Rows are points. Each copy is the shape, with its points in the same order, turned, moved and blurred by noise. Say if it was mirrored as well.

Shape:
[-0.26 -0.44]
[-0.49 0.38]
[0.60 -0.36]
[0.54 0.16]
[-0.43 0.39]
Copy 1 (5 x 2):
[0.25 -0.46]
[-0.49 0.07]
[0.81 0.23]
[0.46 0.55]
[-0.40 0.12]
Copy 1 is: only turned
Copy 2 (5 x 2):
[-0.26 -0.39]
[-0.44 0.48]
[0.58 -0.39]
[0.55 0.13]
[-0.40 0.45]
Copy 2 is: only turned
Copy 3:
[-0.01 0.53]
[-0.72 -0.08]
[0.59 -0.10]
[0.20 -0.52]
[-0.66 -0.12]
Copy 3 is: mirrored

Shape, 9 rows:
[-0.24 0.92 0.12]
[0.20 0.47 0.25]
[-0.56 0.01 -0.13]
[0.47 -0.05 -0.31]
[0.26 -0.28 -0.32]
[-0.02 -0.17 -0.56]
[0.03 0.40 0.05]
[-0.70 -0.07 -0.39]
[-0.42 0.98 0.04]
Copy 1 (9 x 3):
[0.65 0.43 0.53]
[0.40 0.01 0.06]
[-0.31 0.18 0.74]
[0.05 -0.67 0.10]
[-0.21 -0.61 0.17]
[-0.21 -0.61 0.66]
[0.25 0.02 0.29]
[-0.39 -0.12 0.90]
[0.68 0.48 0.72]
Copy 1 is: mirrored
Copy 2 (9 x 3):
[-0.71 0.27 0.67]
[-0.51 0.19 0.09]
[0.04 -0.47 0.65]
[0.35 0.24 -0.03]
[0.53 -0.01 0.06]
[0.52 -0.05 0.37]
[-0.31 0.15 0.25]
[0.14 -0.48 0.88]
[-0.79 0.16 0.83]
Copy 2 is: mirrored
Copy 3 (9 x 3):
[0.80 -0.46 0.29]
[0.56 0.06 -0.01]
[-0.15 -0.30 0.57]
[-0.14 0.02 -0.44]
[-0.36 0.04 -0.24]
[-0.44 -0.31 -0.10]
[0.38 -0.13 0.06]
[-0.35 -0.52 0.58]
[0.81 -0.61 0.41]
Copy 3 is: mirrored

Shape (8 x 4):
[0.25 0.40 -1.10 0.30]
[-0.21 -0.57 0.01 -0.58]
[0.27 -0.19 0.29 0.01]
[0.46 0.43 0.15 0.07]
[0.21 -0.22 -0.51 0.14]
[-0.21 0.42 0.24 -0.43]
[0.13 0.30 -0.02 0.01]
[0.67 -0.54 -0.38 -0.19]
Copy 1 (8 x 4):
[-0.23 -0.94 -0.76 0.48]
[0.23 0.02 0.73 0.50]
[0.26 0.27 -0.06 0.13]
[-0.20 0.34 -0.46 0.11]
[0.26 -0.41 -0.26 0.42]
[-0.51 0.26 0.31 -0.03]
[-0.23 -0.04 -0.33 0.02]
[0.52 -0.03 -0.24 0.80]
Copy 1 is: mirrored
Copy 2 (8 x 4):
[1.56 -0.06 -0.30 -0.47]
[-0.31 -0.77 -0.61 -0.28]
[0.21 -0.69 0.23 -0.15]
[0.44 -0.32 0.40 -0.64]
[0.83 -0.57 -0.17 -0.17]
[-0.09 0.06 0.04 -0.58]
[0.44 -0.25 0.17 -0.35]
[0.72 -1.13 -0.29 -0.52]
Copy 2 is: only turned
Copy 3, 8 rows:
[0.20 0.65 1.09 -0.39]
[0.54 0.55 -0.66 -0.09]
[0.08 0.02 -0.17 0.22]
[0.18 -0.30 0.38 0.13]
[-0.04 0.60 0.26 -0.11]
[0.73 -0.31 -0.03 -0.19]
[0.38 -0.05 0.23 -0.07]
[0.10 0.82 0.10 0.54]
Copy 3 is: only turned
Copy 4:
[-1.11 -0.41 0.28 0.23]
[0.54 -0.41 0.22 -0.40]
[0.23 0.25 0.51 -0.05]
[-0.30 0.56 0.26 -0.05]
[-0.31 -0.34 0.57 0.09]
[0.09 0.26 -0.38 -0.19]
[-0.22 0.22 0.10 0.05]
[-0.15 -0.25 0.95 -0.43]
Copy 4 is: mirrored

Shape:
[-0.39 -0.50 0.10 -0.36]
[0.18 -0.20 -0.11 0.54]
[0.81 -0.23 -0.31 -0.21]
[-0.74 0.51 0.04 -0.26]
[0.08 0.67 -0.48 0.19]
[-0.28 -0.31 -0.39 -0.46]
[0.13 0.47 -0.36 0.68]
Copy 1:
[-0.46 -0.60 0.28 0.23]
[0.23 0.06 0.11 0.76]
[0.65 0.05 0.45 -0.06]
[-0.58 -0.26 -0.67 -0.18]
[0.36 0.06 -0.70 0.11]
[-0.01 -0.70 0.04 0.01]
[0.35 0.37 -0.56 0.56]
Copy 1 is: only turned
Copy 2, 7 rows:
[-0.07 -0.18 -0.63 0.45]
[0.57 0.19 -0.06 -0.23]
[0.04 1.07 -0.34 -0.01]
[-0.64 -0.58 -0.32 -0.33]
[-0.20 0.21 -0.19 -0.92]
[-0.15 0.12 -0.89 0.04]
[0.33 0.13 0.04 -0.90]
Copy 2 is: mirrored

Shape:
[0.06 0.14 -0.12 -0.37 -0.05 -0.68]
[-0.34 0.17 -0.03 0.07 -0.08 -0.20]
[0.03 -0.21 -0.19 0.36 0.07 0.51]
[-0.51 -0.03 0.01 -0.19 0.55 0.09]
[-1.09 0.67 0.82 0.28 0.39 -0.33]
[-0.16 -0.12 -0.37 -0.17 -0.26 0.51]
[-0.50 -0.40 0.54 0.74 -0.17 0.10]
[0.91 0.88 0.23 0.07 -0.66 0.04]
[0.33 0.55 -0.74 -0.08 -0.34 -0.65]
[-0.23 0.49 0.00 -0.43 -0.33 -0.04]
[-0.28 -0.58 -0.42 0.27 0.05 -0.25]
Copy 1, 11 rows:
[0.32 -0.39 0.15 -0.04 -0.27 -0.36]
[-0.15 -0.35 0.19 -0.24 -0.15 0.24]
[-0.29 0.05 0.34 -0.07 0.66 0.45]
[-0.40 -0.25 0.25 -0.75 0.23 -0.10]
[-0.45 -0.54 -0.46 -1.22 -0.58 0.53]
[-0.56 0.06 0.55 0.16 0.26 0.11]
[-0.50 -0.72 -0.34 -0.18 0.46 0.80]
[0.38 0.75 -0.38 0.60 -0.42 0.38]
[0.67 -0.05 0.66 0.25 -0.50 0.03]
[-0.32 0.05 0.17 -0.02 -0.51 -0.08]
[-0.04 -0.77 0.55 -0.10 0.51 0.16]
Copy 1 is: only turned
Copy 2 (11 x 6):
[0.33 0.32 0.33 -0.54 -0.35 -0.07]
[-0.07 0.32 -0.02 -0.15 -0.28 -0.46]
[-0.28 -0.02 0.01 0.58 0.07 -0.18]
[0.01 0.30 -0.43 -0.15 0.31 -0.13]
[-0.10 1.25 -1.00 -0.23 -0.33 -0.70]
[-0.53 -0.36 0.10 0.06 -0.10 -0.15]
[0.14 0.18 -0.59 0.71 -0.52 -0.70]
[-0.53 0.72 0.85 0.28 -1.06 0.37]
[-0.09 0.38 1.07 -0.48 -0.33 -0.32]
[-0.45 0.29 0.06 -0.48 -0.53 -0.07]
[0.39 -0.25 0.09 0.13 0.11 -0.64]
Copy 2 is: mirrored
